Rows are points. Examples show where two turns around zero, p and q, send a point. Write where each new point lands after one turn and then the other. Backwards means that the second turn is done in reverse. Each puzzle has new turns, and all numbers are rounded.

Turn p:
[ -4 -61] -> [-29 -54]
[16  6] -> [17 -1]
[-12  55] -> [12 55]
Turn q:
[10 40] -> [-1 41]
[-38 -48] -> [-24 -56]
[26 45] -> [13 50]
[  1 -37] -> [ 11 -35]
Where do these land?
q, then p backwards: [-47 -38] -> [-12 -59]
p, then q: [  6 -36] -> [  0 -36]
q, then p: [ 3 51] -> [12 50]
p, then q: [38 23] -> [41 16]

Turn p:
[ 7 -3 29 45] -> [-25  -4  16  45]
[ 13   7 -29  10] -> [26 18 -5 11]
[-18 -19   8  19] -> [-27   5 -14  13]
[-15  33 -19 -71] -> [ 27   3  11 -76]
[ 13 -18  12  -3] -> [ -2 -23  -8   8]
Turn q:
[ 34 -48 -19 -56] -> [ 73 -16  -1 -37]
[-25 -13 -15  33] -> [-15 -30   0  31]
[ 6 31  7 -3] -> [-12  29  -8  -2]
[-21  29   4 -10] -> [-25  11 -24  -9]
[-24 -37  10  45] -> [-21 -44  33  24]
[  3   8  13 -12] -> [ -4  11   1 -16]
[26 29  0  3] -> [ 3 38 -1  8]
Where do these land?
q, then p: [-19   2  -6   3] -> [ -5  10 -17   0]
p, then q: [-18 -27 -17 -36] -> [ 34  -9 -37  -9]
p, then q: [-2 58 25 -9] -> [-26  16  28 -48]
q, then p backwards: [-12   1  24   1] -> [-18   5  18  -7]
p, then q backwards: [-12 -24 -14  27] -> [ -7  33 -20   9]
p, then q: [-12 -28   1 -12] -> [ 13 -20 -22   4]
q, then p: [ 76  18 -12  25] -> [15  1 71 41]

Turn p:
[-51   8  -5  12  23 -16] -> [-54  12 -13   7  12 -14]
[ 7 15 -5 13 19 38] -> [  1  -1  -8 -14  27  36]
[ 26 -27  26 -25  27 -32] -> [ 26 -21  18  21  23 -45]
[ 23 -13 -12  11 -26  -5] -> [ 24  -2  -4  16 -27  11]
[-10  13  -1 -21  25 -37] -> [-10  -2 -17  -4  14 -46]
[ 13 -18 -13  -9 -50  26] -> [ 18 -14  18 -11 -46  29]
[ -7  22  10  18 -18  25] -> [ -4  28   7 -16  -3  28]
Turn q:
[ 15 -26 -26 -40   3   1] -> [  2  -4 -21 -39 -17 -30]
[ 50  -6 -11  11  -1 -11] -> [ 45  21  -2 -16   9  -7]
[-27  -7 -17  16   9  -9] -> [-14   4  -3  28   0 -22]
[-18 -27 -22 -16 -27  16] -> [ -3 -21  -4  -1 -43 -20]
[ 19 -22  -6  -5  12  20] -> [ 18 -10 -30 -10  -1  -5]
[-18  41  -3  19  -3  -7] -> [-19  29  18  24   0  19]
[  8  -8  40  -5  -6 -11] -> [  7 -25  21 -13  22  11]
[-17   7 -29   0  10 -10] -> [-19  21  -6  10  -7 -20]
[-13  49  76  21   3  11] -> [-18 -15  29  18  39  75]
Where do these land?
q, then p: [-13 -35 -22  29  30  23] -> [ -1  -4 -46  41 -16  11]
q, then p: [-36  28  20 -31 -12  -2] -> [-42   4  39 -15  -4   3]
p, then q: [ 12  -3 -27  20   6  28] -> [ 11  -6 -36   9 -23   4]
q, then p: [ 19  -7 -13   1  36  13] -> [  1 -19 -40  -5   1   0]
p, then q: [ -4  39  43 -21 -10 -48] -> [-21  42  47 -31  30   1]
q, then p backwards: [  2 -23 -10  29 -16   8] -> [ 28 -22  -3   2  -9 -22]
q, then p: [  8  -5  -6  27 -11  21] -> [23  6 -8 11 -8 25]
q, then p backwards: [ 15   1  34 -41 -16 -23] -> [-10   8  17 -42   1  41]
q, then p backwards: [ -3   4 -19 -13  -7 -21] -> [-16  10  16 -11 -12 -13]

Turn p:
[-16   3  28   5  -3  -1  12  52  -1] -> [-30  -5  32 -10   0 -15   1  40   8]
[ -9  -2 -18  49  21 -22 -26  -6 -19] -> [  0  -5  -1  43  -5  31  20  11 -38]
[-33 -20  21  10  14   3  22  13 -31] -> [ -7   0  52   0 -11  13  27   6   9]
[ 35 -10  16  15   7   0 -21  27   4] -> [ 18   7  -1  -1  13   0 -16  45 -15]
[ -4 -26 -15   2   2  17 -35  -5 -11] -> [ 10  -8   1 -10   9  42 -11  -5 -18]
[  0  33 -33 -15 -76  25  46 -50  49] -> [-24  16 -47   0 -48 -32 -55 -69  41]
[ 21  75 -62 -24 -53  17 -12 -20   1] -> [-41  23 -58 -12   1 -33 -40 -63 -42]
[ -5 -22  15 -51  16 -17   8 -11  29] -> [ 25 -33 -11 -26  14 -13  18  -5  41]
[-33   0  11   9  33  26  35  -8  25] -> [-19  20   2   6  -7  19  30   2  54]
[ 36 -13   7 -10  13   1  15  -7 -11] -> [ 38  20   1 -12  -1 -13   7   5  -1]
[ -9   0  46   2  14 -15 -21  -2 -16] -> [ 11 -13  33  22  36  -3   7  11   3]
[ 17 -17 -16   8  12 -35 -23  18 -18] -> [ 19 -22  -3   1  -2   3  14  23 -43]
Turn q:
[ 10  35  16  -8 -33  42  -4 -25  22] -> [-13  24  16 -25  32 -30  -8 -32  31]
[-40 -51  -3 -15  -7  10  20  26 -35] -> [ -6 -24   3 -27 -52  43  19 -16 -20]
[ -3 -11   8  -4 -35 -18  36   4 -24] -> [  5   6  14  -6 -22  -9  42 -17 -28]
[  9  12  -7 -29  11 -30 -27  43   7] -> [ 25   6   5 -16 -12  -3 -14  59  -3]
[  4  27   9  19  41 -18 -21  59  23] -> [ -1  17  26  25   4  24 -24  68  11]
[ 25  21 -32  21 -21  30 -27 -27  31] -> [ 15  21 -10  16  14 -31 -36 -30  44]
[  1 -36  -1  11 -31  -7  23 -29 -22] -> [  2 -21  -8   9 -21 -15  32 -42 -15]
[-38 -11 -12   1  40 -19  -3  -3  27] -> [-15  -3 -43  10  -1  33   6  30  15]
[-14  29 -37   1  43 -18  -9  27  -5] -> [ 10  29 -22  12  -3  30 -33  39 -18]
[ 14 -36  25 -18   7  16  39 -12 -15] -> [  8 -37  14 -14  18  20  33 -27 -16]
[ 31  21  33  21 -16  13 -27 -61 -10] -> [-28 -17   5  15  40 -61 -17 -31   0]
Where do these land?
p, then q: [ 15   6 -12 -51  -9  61  23   6 -22] -> [ -2  15 -30 -59  45 -25  -4  20 -11]
q, then p: [-24 -36  13   1  -3 -24 -26 -37 -33] -> [  7 -41  20  -9 -45  24   5 -23 -18]
q, then p: [ 62   1  18 -26 -14 -26  20  16 -16] -> [ 48  15  30  -3   4 -43  18  30 -11]
q, then p: [ -6  35   4  15  17 -30 -30  19  39] -> [-49 -10 -15   5   4  -5   3  51 -10]
q, then p: [-46  31 -53  23  30 -14 -10  12  14] -> [-65  21 -32   1   3  18 -25  -3 -37]
q, then p: [  5  -7  14  45 -46  19 -14  -8  14] -> [  2 -29  -5  54  -8  -8 -14  -5  33]
p, then q: [ 41 -10 -13  10  23  -7  -8  20  20] -> [ 41  20  18  -2 -17  12 -19   9 -12]
q, then p: [ 20   1  -7   2  26 -15  13 -61 -20] -> [ 25  10  -5  12 -19  30  47 -11 -34]
p, then q: [-33 -27   8 -16 -20  10  14  -3   9] -> [ -9 -21  -4 -21   4 -10  18  -5  38]
p, then q: [-34   8  28  -3  -4  24  18  38  -5] -> [-40   4   7 -27   2  15  23  31  17]
